Every row gives one point. The points of each table are mixes of a few directions, plus a little noise. How many directions does each table use, and how many do they share? Where both have some left over, give the other angles between the two spaces (their principal angles), to ten degrees, smallest first.

First (6 x 2):
.14,-.25
-.51,.90
-.03,.05
.05,-.07
.16,-.30
.19,-.34
Second (7 x 2):
.13,-.24
.28,-.48
.25,-.47
-.13,.25
-.08,.15
.00,.00
-.47,.81
Directions: first 1, second 1, shared 1

First (9 x 6):
-.29,-.26,-.67,.64,.07,-.91
-.41,-.11,.19,-.25,.03,-.07
.27,.20,-.11,.06,.23,.05
-.07,.12,.10,-.30,.50,.10
-.27,-.25,.09,-.20,-.10,.23
.87,.63,.47,.13,-.55,.14
.07,.01,.12,-.19,.04,.32
.01,-.18,-.13,.45,-.76,-.31
-.18,-.14,-.07,-.36,.55,.40
Second (9 x 6):
-.27,-.36,-.72,.14,.67,-.06
-.35,-.03,.20,-.06,-.08,-.40
.33,.33,-.28,.48,.13,-.61
-.34,-.28,.26,-.10,-.56,.01
.07,-.13,.12,-.41,.11,.80
.80,.44,-.18,.19,.31,.28
.04,.31,.24,.09,-.04,-.49
-.41,-.47,-.10,-.04,-.31,.13
.14,.18,.47,-.28,-.23,.32
Directions: first 4, second 4, shared 4

First (8 x 11):
-.16,.06,.19,-.07,.04,.13,.15,-.10,-.05,-.02,.22
.02,.18,-.12,.07,-.14,-.09,-.15,-.03,-.14,.18,.09
-.11,.12,.09,-.03,-.01,.06,.06,-.08,-.08,.05,.20
-.37,.43,.27,-.07,-.14,.20,.15,-.31,-.33,.25,.69
.18,.41,-.47,.22,-.35,-.30,-.50,.00,-.32,.45,.08
.36,.17,-.61,.24,-.27,-.40,-.58,.17,-.12,.31,-.30
-.03,-.41,.25,-.14,.30,.17,.33,.10,.34,-.40,-.27
.10,-.94,.38,-.22,.61,.23,.54,.28,.75,-.83,-.74
Second (10 x 11):
.06,.65,.15,-.22,-.04,.22,-.35,.24,.10,-.26,-.29
.13,-.24,-.14,.37,-.36,.01,.04,-.57,-.23,.48,-.56
-.06,-.07,.06,-.13,.27,.08,.16,.22,.08,-.02,.33
.33,.04,-.05,-.41,.16,.04,.02,.91,.30,.03,.43
-.07,-.11,.12,.01,.13,.21,.23,-.07,-.03,.26,.00
.21,-.82,-.23,.51,-.84,-.38,.28,-.89,-.27,.34,-.36
.35,.21,-.04,-.08,-.36,.22,-.19,.13,.02,.29,-.53
.01,.17,-.18,-.03,.42,.02,-.16,.41,.10,.07,.07
-.67,.00,.37,.02,.23,-.06,.21,-.49,-.05,-.71,.48
-.30,.15,-.10,.03,.39,-.28,-.19,.13,.04,-.50,.40
Directions: first 2, second 5, shared 1; angles 80

First (10 x 18):
-.08,-.12,-.16,-.23,-.01,-.19,-.09,.33,-.10,.05,.41,-.05,.18,-.09,.04,-.15,.13,.25
.35,.37,.24,.32,.20,-.29,-.24,.05,.41,-.46,-.34,.08,-.36,-.09,-.26,-.13,-.18,-.20
-.19,-.25,-.21,-.29,-.06,-.09,-.01,.27,-.21,.21,.44,-.09,.26,-.05,.11,-.06,.18,.30
.03,.03,-.03,-.05,.05,-.16,-.11,.19,.04,-.08,.13,-.02,.01,-.06,-.06,-.10,.03,.10
-.19,-.25,-.20,-.33,-.05,-.10,-.02,.32,-.23,.19,.50,-.09,.28,-.05,.13,-.09,.20,.34
-.18,-.12,.01,.07,-.19,.57,.37,-.58,-.23,.32,-.32,.03,.04,.21,.17,.34,-.08,-.26
-.16,-.06,.05,.12,-.19,.57,.35,-.61,-.20,.26,-.40,.06,.02,.24,.15,.35,-.12,-.32
.14,.18,.17,.27,.02,.11,.04,-.32,.17,-.13,-.41,.06,-.21,.07,-.08,.11,-.17,-.28
.02,-.06,-.14,-.24,.09,-.45,-.26,.62,.03,-.10,.53,-.09,.12,-.18,-.04,-.28,.18,.37
.27,.32,.25,.38,.11,.00,-.06,-.25,.31,-.29,-.52,.10,-.32,.04,-.17,.06,-.21,-.33
Second (9 x 18):
.33,.17,.37,-.18,.93,-.01,-.27,-.06,.42,-.08,.16,.20,.00,-.62,.44,-.24,.27,.11
.04,-.18,-.31,.16,-.04,-.21,.11,.20,-.08,.11,-.13,.03,.14,.33,-.21,-.03,.02,.05
.05,-.15,-.22,.11,.02,-.16,.10,.14,-.08,.08,-.12,.06,.16,.27,-.17,-.01,.02,.02
-.03,.17,.28,-.14,.01,.19,-.10,-.16,.06,-.08,.11,-.03,-.12,-.26,.16,.05,-.02,-.05
-.09,.09,-.06,.03,-.28,-.02,-.09,-.01,.05,-.08,.11,-.21,-.35,-.14,.05,-.13,-.09,.09
.01,-.06,-.37,.22,-.23,-.27,-.01,.21,.03,.00,.00,-.17,-.23,.12,-.13,-.23,-.05,.17
-.11,-.04,-.23,.12,-.39,-.09,.04,.08,-.08,-.01,-.02,-.16,-.19,.16,-.15,-.05,-.12,.06
.02,-.17,-.39,.21,-.14,-.27,.09,.24,-.08,.07,-.11,-.04,.02,.31,-.21,-.12,-.03,.10
-.19,.18,.94,-.57,.13,.84,.13,-.63,-.26,-.01,-.01,.34,.54,-.14,.19,.78,.00,-.57
Directions: first 2, second 3, shared 0; angles 40, 80

First (11 x 24):
.10,-.48,-.30,-.11,-.03,-.06,.09,-.06,-.33,-.03,-.29,.17,-.08,.32,.17,-.41,-.05,.01,.15,-.26,-.06,-.46,.06,-.33
.06,.21,-.10,.24,.15,.10,-.34,.25,-.06,-.11,.03,-.11,.20,-.19,-.26,.18,-.15,.06,.01,-.17,.08,.05,-.14,.17
.07,.58,-.05,-.02,.31,.20,-.37,.22,.02,-.23,.01,-.06,.05,-.24,-.16,.01,-.09,.14,.07,.01,.12,.01,-.26,.14
.16,-.35,-.37,.11,.09,-.05,-.01,.03,-.40,-.05,-.29,.15,-.02,.29,.14,-.35,-.06,.04,.07,-.36,-.08,-.47,.05,-.22
-.13,-.33,.23,-.08,-.31,-.12,.31,-.19,.18,.20,.12,-.02,-.03,.06,.08,.13,.08,-.12,-.07,.16,-.05,.18,.19,-.05
-.02,.37,.16,.08,.06,-.04,.09,-.08,.20,.02,.11,-.02,-.11,-.09,.11,.10,.19,.02,-.15,.24,-.01,.20,.02,.17
.10,-.39,-.28,-.30,.03,.05,.02,-.03,-.32,-.08,-.31,.18,-.09,.28,.13,-.47,-.11,.05,.25,-.22,-.02,-.50,-.03,-.38
.03,.23,.00,.01,.10,.06,-.12,.07,.01,-.08,.00,-.01,.01,-.09,-.05,.02,-.02,.05,.02,.03,.03,.02,-.09,.06
-.09,-.22,.15,-.03,-.19,-.10,.22,-.14,.11,.15,.09,.00,-.03,.06,.07,.09,.09,-.10,-.07,.12,-.06,.13,.13,-.01
-.20,.09,.39,-.16,-.22,.03,.08,-.04,.38,.13,.31,-.16,.07,-.24,-.18,.39,-.02,-.11,-.04,.30,.07,.46,.01,.16
-.07,.24,.18,.25,-.02,-.06,.03,-.01,.23,.08,.22,-.11,.05,-.16,-.06,.34,.11,-.03,-.22,.17,-.03,.37,.04,.28
Second (10 x 24):
-.16,.38,.10,-.33,.19,.03,.04,-.12,.23,.15,.09,.18,-.19,.06,.07,-.04,.35,.11,-.06,.17,.14,-.07,-.20,.00
.32,.05,.09,.13,.03,-.10,.00,.08,-.17,-.20,.01,-.14,-.05,-.13,.17,-.20,-.27,.02,-.03,.05,-.21,.19,.11,.18
-.10,.33,.06,-.25,-.21,.11,-.08,.04,.03,-.03,.12,.22,-.03,-.09,.14,-.12,.10,.03,-.05,.05,.11,-.15,-.10,.11
-.06,-.13,-.17,-.06,-.42,.12,-.26,.21,-.22,-.08,.07,.18,.14,.00,.12,-.03,-.12,-.05,.00,-.29,.08,-.37,.04,.14
.06,-.16,-.01,.15,.41,-.23,.33,-.22,.06,.24,-.14,-.07,-.05,.16,-.22,-.06,.16,.06,-.04,.03,-.05,.20,-.03,-.30
-.18,.07,.14,.10,-.18,.22,-.03,.00,.24,-.17,-.03,-.24,.12,-.22,-.19,.38,-.12,-.15,.17,.28,.03,.27,.07,-.05
-.35,-.19,-.10,.00,-.49,.35,-.31,.17,.09,-.13,.03,-.04,.24,-.07,-.12,.48,-.10,-.20,.18,-.10,.16,-.23,.06,.04
.08,-.31,-.15,.21,-.32,-.02,-.05,.13,-.28,-.08,-.05,.03,.22,-.01,-.05,-.07,-.23,-.08,.02,-.26,-.02,-.10,.13,-.04
.09,.08,.07,-.14,.94,-.24,.20,-.27,.30,.29,-.02,-.16,-.42,.31,.05,.05,.39,.20,-.08,.22,-.11,.17,-.16,-.03
.30,-.11,-.03,.19,.06,-.25,.17,-.01,-.28,.00,-.07,.03,.02,.00,.04,-.38,-.15,.05,-.10,-.14,-.14,.09,.08,-.05
Directions: first 4, second 5, shared 1; angles 40, 70, 70
